Every row gives one point. The points of each table are mixes of a few directions, plus a little noise. Count the directions of each table, and those that both share. Where both have some left over, give the other angles between the two spaces (their principal angles), to ten degrees, smallest first.

First (4 x 2)
[[-12 -77]
 [ -3 -17]
 [ 12  79]
 [  2  15]]
Second (4 x 2)
[[ 15  94]
 [ -6 -38]
 [ -1  -6]
 [ -8 -50]]
Directions: first 1, second 1, shared 1

First (8 x 8)
[[  1   1   0  -1  -1   0  -2  -1]
 [ 40  35  23 -27 -27   9 -49 -25]
 [ -3  -3  -2   2   2  -1   4   2]
 [ -8  -6  -4   5   6  -2   9   5]
 [ 42  37  24 -27 -28  10 -51 -26]
 [-79 -69 -45  51  53 -19  95  51]
 [-18 -16 -10  12  13  -5  22  12]
 [ 25  21  14 -16 -17   6 -29 -16]]
Second (9 x 8)
[[-11  20  56  21  12 -24  12 -52]
 [ 59 -20   9 -26  -2  10 -27  19]
 [  1  -3 -43  22  -2  65  43  12]
 [-24  25  41  21   8 -22  23 -43]
 [-24  26  46  38 -21  32 -45   6]
 [ 36  22  -7 -36 -18   5  31  45]
 [-45 -10 -34 -18 -10 -38 -47  33]
 [  3 -29 -31 -20  14 -26  -6  -3]
 [  3 -31 -38  -3  19  -1  17 -15]]
Directions: first 1, second 5, shared 0; angles 40

First (11 x 12)
[[-12 -11  25  -5   1 -11  16 -64  24 -26  11  11]
 [-36 -12  -2 -42  29  -8 -16 -27  35  28  41  17]
 [ 36  43  22  87 -46  69  19  87 -17 -63 -36 -17]
 [-52   5 -16 -34 -19  19  20  56 -66  68 -23  -4]
 [-21  18   8  29  -8  34   6  20   1 -10  -2   8]
 [ 26 -34  -9 -36   3 -33   1 -44  21   5 -34 -31]
 [ 66  -6  39 -37   0 -73   6 -35 -24 -42  83  27]
 [ -5   2 -16  13  12 -20 -10 -12 -20  13   4  15]
 [  7 -11  -1 -41  26  -7 -27   1  47  11  43   1]
 [  9  -5 -60  33  -3   3 -13  34 -36  42 -94 -37]
 [-18  10  12  32   5  25  -2 -17  35 -26   7  11]]
Second (9 x 12)
[[  4   2 -10  50   1 -44 -28  24   9  -2 -17  29]
 [-26  35  82 -25   7  50 -22  20  11 -36 -13  -4]
 [ -7  -3 -12  -9 -69 -95  55 -27  -8   5  44 -23]
 [ -4  -6   4  20 -21 -30 -24   5   5  -2   0   1]
 [-13 -55 -57 -37  23  36   4 -73  12  66  15  23]
 [ -5   1   5 -16 -20   0  14 -13  -2   2  11 -15]
 [ 60 -15 -17   5  44  14  -5  63 -45 -47   6 -54]
 [ 12  27 -23  67 -41  -3 -21  12  11  15 -42   9]
 [-21  13  28 -54  75  72  27 -11   8  -1  -4  34]]
Directions: first 6, second 6, shared 1; angles 30, 40, 60, 60, 80

First (9 x 20)
[[  2   3   1  -2  -7   1   0   1  -3   4   1   5  -5  -1   0  -1  -3   6
    0  -8]
 [ 12  17   8 -15 -37   7  -1   6 -15  10   3  26 -13 -11   3  -4 -14  27
    0 -35]
 [-15  -8  -9  14  18  -4   3 -11   5  17  12 -15 -19  14 -10   4 -12   4
    2  -6]
 [  2   1   2  -2  -1   0  -1   2   0  -5  -3   1   6  -2   3  -1   4  -4
   -1   5]
 [  4   7   2  -5 -18   3   0   2  -8   9   4  12 -10  -4   0  -2  -9  16
    1 -21]
 [  7  13   5 -10 -30   6   0   3 -13  15   6  20 -17  -7   0  -3 -16  27
    1 -34]
 [ 16   2   9 -13  -6   2  -4  13   2 -33 -20   8  38 -14  14  -4  27 -23
   -3  31]
 [-52 -42 -30  54  95 -21   9 -33  33  24  21 -71 -26  47 -27  15  -9 -28
    4  34]
 [ 23   7  13 -21 -15   4  -6  18  -1 -41 -25  15  47 -21  19  -6  32 -26
   -4  34]]
Second (8 x 20)
[[  2  -2   1   2   1   1  -2   4  -3  -8  -7   2   6  -2   0  -1   4 -11
   -4   7]
 [ -1   1  -1  -1  -1   0   1  -2   1   4   3  -1  -3   1   0   1  -2   6
    2  -4]
 [ -6   6  -5  -6  -4  -2   5 -13   9  25  23  -8 -21   6   0   5 -12  38
   13 -24]
 [ -6   7  -5  -6  -4  -2   6 -14   9  26  23  -8 -22   6   0   5 -12  39
   13 -25]
 [-12  14 -11 -12  -8  -5  11 -28  18  53  47 -16 -45  13   0  10 -25  80
   26 -52]
 [  5  -6   4   5   3   2  -5  12  -8 -22 -20   7  19  -5   0  -4  11 -33
  -11  21]
 [ 12 -13  10  12   8   5 -11  27 -18 -51 -45  15  43 -13   0 -10  24 -76
  -25  49]
 [  6  -7   6   6   4   3  -6  15 -10 -28 -25   8  23  -7   0  -5  13 -42
  -14  27]]
Directions: first 2, second 1, shared 0; angles 30

First (8 x 32)
[[ -2   6   0 -20  -8 -10 -13   1  27 -10   6   3 -23   6  12   5  10  -2
    0 -20  -4 -15 -10   4   7   1   2  20 -13   1  14   2]
 [ 21 -14 -20 -20 -26 -16   3   5   7 -42  14  13 -20   2  -9  -9 -15  -3
  -27  30 -42 -12 -18  -1  10   6   5  28 -14  -7 -25  11]
 [  3   4  31   3  20  27  -4  23  17  14 -45   7  -7   2  -8   5   4   4
   34  15 -14 -38 -20 -20  15 -29  11 -14 -22 -46 -27  21]
 [-10  36 -56 -35 -30 -35  45 -18 -21  11  80  59 -20 -33  11  24 -30 -35
  -84  37  -9  42  25  46   7  53 -40  25  58  24  39  -4]
 [ -4  -7  22  39  28  28   7   3 -31  30 -34 -17  39  -3 -15  -5  -1  11
   30  10  22  12  14 -15 -12 -16   4 -43   9  -9 -17  -4]
 [ -3 -21  28   4   6  -2 -53  -3  41 -23 -27 -55  -5  35  16 -16  41  24
   50 -79  23 -24 -15 -18 -10 -22  26  11 -46  20  15 -12]
 [  7 -25   9  11  -1  -2 -25  -3   8 -23 -14 -37   9  19   0 -18  15  17
   22 -31   7  -4  -6 -13 -11 -11  17   3 -24  15  -6  -9]
 [-12  21 -14  17  11   8  41  -7 -47  44  18  27  27 -28  -8  14 -23 -14
  -26  39  17  40  31  16  -6  19 -25 -30  51   2   8  -5]]
Second (9 x 32)
[[-30  -4  26 -30  37  12  -4  28  19  32  -4  28 -18 -17   8  16   5   2
   40 -20   9   1  -2  15   7  21 -29   8 -48  -8   9  -3]
 [ 13 -37 -31   0  14  10  27  -2  -2  18  -6 -21 -11 -18  -3   0  -6  23
   -6   0 -15  24  16 -12  -8  24  -7  20 -13  -8 -16 -13]
 [ -8 -15 -19 -21  36  52  38  16 -28  47  -7  60  -2 -40 -25 -12 -10  14
    7  29 -49  36  10  -1  -6   6 -33 -12   2 -38 -17  16]
 [  6  39  38  56 -13 -22 -21   2  11  12   3 -46  16  14  10   9 -14 -11
   10  -6  47  -7  -6  27 -17 -25   4  -8  19   9   6 -12]
 [  9  34  13  14  -6  24   5  -7   1  15 -44  -5 -21  18  18  15  21 -32
    4  20   0 -58  -5 -24  37 -41  30 -31  32 -34 -12   9]
 [ -9 -26  11  24  21 -13  -9   5   8  28  11 -58  -3  -5  21   5   0  14
   30 -50  47  36  20  26 -24  31 -22  22 -36  39  10 -48]
 [  1  18  17 -16  -8 -32  -6  25  42 -20  17  26   7 -13 -23  18 -35  18
  -13  24 -11 -12 -30   8  -9   8  -6  27 -22 -28   0  36]
 [ 22 -15 -33  -1 -28  -6   6 -30  -9 -37 -12 -26  -7  22   9  -7  19  -7
  -30   4 -12 -23   6 -35  19  -6  37  -2  24   9  -8  -3]
 [ -4   6 -20 -27 -53 -26 -35 -36 -43 -95  43  42  39  38 -16 -45  20 -22
  -41  -2 -16   3  -9  -5  -1 -17  26 -26  43  59  28  17]]
Directions: first 4, second 6, shared 1; angles 30, 30, 70
